Each wall is flat, endless, passes through zero and stands at right angles to its row. A trip goes straight from one point to another. List the walls that it crosses, first one first.
In the rows, 128 means zero.

Walls:
(1): [117 122]
(2): [ 60 139]
(3): [162 132]
(4): [101  86]
(5): [104 134]
(6): [ 49 168]
Trips:
[152  89] to [154 176] => 4
[141  95] to [179 111] => 1, 4
[124  84] to [150 141] => 3, 1, 4
[103 107] to [154 125] => 6, 5, 2, 3, 1, 4
[172 134] to [89 67] => 4, 1, 3, 2, 5, 6
[ 88 107] to [103 139] => none
[112 145] to [117 165] => 1
[ 71 107] to [141 159] => 4, 1, 3, 2, 5
[ 58 147] to [145  74] => 6, 5, 2, 3
[ 86 117] to [128  78] => 6, 5, 2
[110 136] to [103 139] => none
[148 150] to [133 100] => 4, 1

Walls:
(1): [142 164 125  85]
(2): [154 124 123 145]
(3): [161 129 122 156]
(4): [166  95 116 132]
(5): [197 118 117  89]
(6): [138 140  98  95]
(7): [128 164 154 155]
(8): [142 102 113 121]
(9): [107 142  74 154]
(10): [ 99 161 121 135]
Trips:
[ 80 189 164 105] to [113 177  36 122] => 6, 9, 7
[174 136 152 120] to [ 94  86  43 116] => 7, 9, 1, 3, 2, 5, 10

Walls:
(1): [ 92 115  65 152 154  70 112 112 148]
(2): [102 120 117 108 124 153 162 175 116]
(3): [203 137 104  63 190 174  96 135 152]
(4): [125  72  88 139  95 129 102 117 126]
(5): [135 147 121 181 122 152 159 188  98]
(6): [137 184 151 136 124 143  64 112 127]
(7): [ 86 124 143 113  61  80 121 145 102]
(8): [119 164 130 129 170  77 150 136  85]
(9): [161 183 138 117 140 147  94 175 131]
(10): [171 136  79 149 140 121 123 173  99]
Trips:
[106 101 140 185  85 160 119 180 171] to [157  95  54 127 102  98  96  93 129] => 10, 9, 1, 2, 5, 3
[ 91 123 124 131 129 151 170 195  83] to [ 80 119 147  84 114 145 157 138 127] => 9, 10, 8, 5

Walls:
(1): [ 93 169 120 119 116  47  83  61 111 166 111 194 136  98]
(2): [121 105  98 115 186  99 121 144 105 136 159 132 128 110]
(3): [157 112  93  81 131 144  99 198 137 112 141 232  52 127]
(4): [143 101 180  98  99 156 122 134 190 145  64  66 195 152]
(5): [144  90  40 131 142 170  94 149 154 104  91 141  91 170]
(6): [176 136  94 108 131 153  92 116 170 122  82  76  84 193]
(7): [167 161 127 153 148 136 120 136 130 110 135 130  91 158]
Trips:
[161 137  98  96 127 132 125 106  77 133 139 108  67 153] to [ 99 152 155  70  80 102 120 110 119 120 128 118 114 106] => 1, 5, 2, 7, 6, 3, 4
[148 139 125 108 123 191 125 117 126 151 129 156 162 130] to [111 104 135 117 160 163 107 114 100 172 136  67 112 149] => 3, 2
[203 102 138 145 130 160 164 124 139 135 157 106 152  94] to [154 153 106 142 121 109 127 128 193  78  81 104 147 140] => 6, 5
[126 154 145  81 135 142 128 181  97 131 130  95 170 124] to [141 153  98  96 101  99 128 180 119 206 146 138 146 132] => 3, 1, 4
[188 106 105 144  72 144 117 145 148 115  88  95 137  91] to [137 205 155  76 103 159 109  54 117 156 178 136 123 149] => 7, 5, 1, 4

Walls:
(1): [177 140  94 113 180 117  72  82  69 140 143 158 117 143  95 106 143 136
 169 123 117  61 171 172]
(2): [105 128 131 127 111 133 147 178 141 151 147 209 150 146 154 125  73 140
 208  63  87 126 149 166]
(3): [103 178 176  97 122  80 138 156 121  85 109 188 215 149 128 172 152 137
  70 177 121 138 144  92]
(4): [139 162 109 177 169  75  89 137  99 120 153 134 118 135 125 124 170 121
 171  85 158 157  99 157]
(5): [129 101  88 194 160 140 138 100 187 115 107 164 125  98 149 144 159  84
  93 106 115 123 166 119]
(6): [ 85 123 173 151 169 144 123 108 101 152 177 120  65 133 151 114 116 126
 134 110 145 156  99 150]
(7): [140 146 120 116 155  63 118  89 137  90 111 164 124 154  78 161 122 165
 175 137 209  83 111 125]
Trips:
[ 62 201 131 156  98 157  62 113 170 123 177 121  90 168 131 156  59 136
  83 172 115 188 117  62] to [124  73 140  84  95 133 135 106 144 150 116 172 137 101 130 127 115 127
  72  84 124 127 128 122] => 5, 2, 6
[129 139 215  94 136 121 139 128 144 150  88 141 112 167 152 135 139  56
 138 133  62  70 179 150] to [138  94 153  80  83 141 137 190 147 125 168 132 140 112 182 123 131 145
 133 163 156  80 142  81] => 5, 1
[158 128 115  57 134 139 122 145  85  98 165 120 173 143 149 194 104 101
 157 109 171 129 114 140] to [ 41  90 151 132 144  98 157 125  52  52 151  89 165 203  94 102 123 135
 110 119 178 155 101  86] => 6, 1, 2
[101 135 127 124 188 105 144 109 138 118 128 117 133 120 103 132  91 157
 125 108  94  82 145 103] to [144 116  84 154 131  70 127 132 116 139 111 107 186  70 126 130 107 136
 110 170 129 107 156 209] => 2, 4
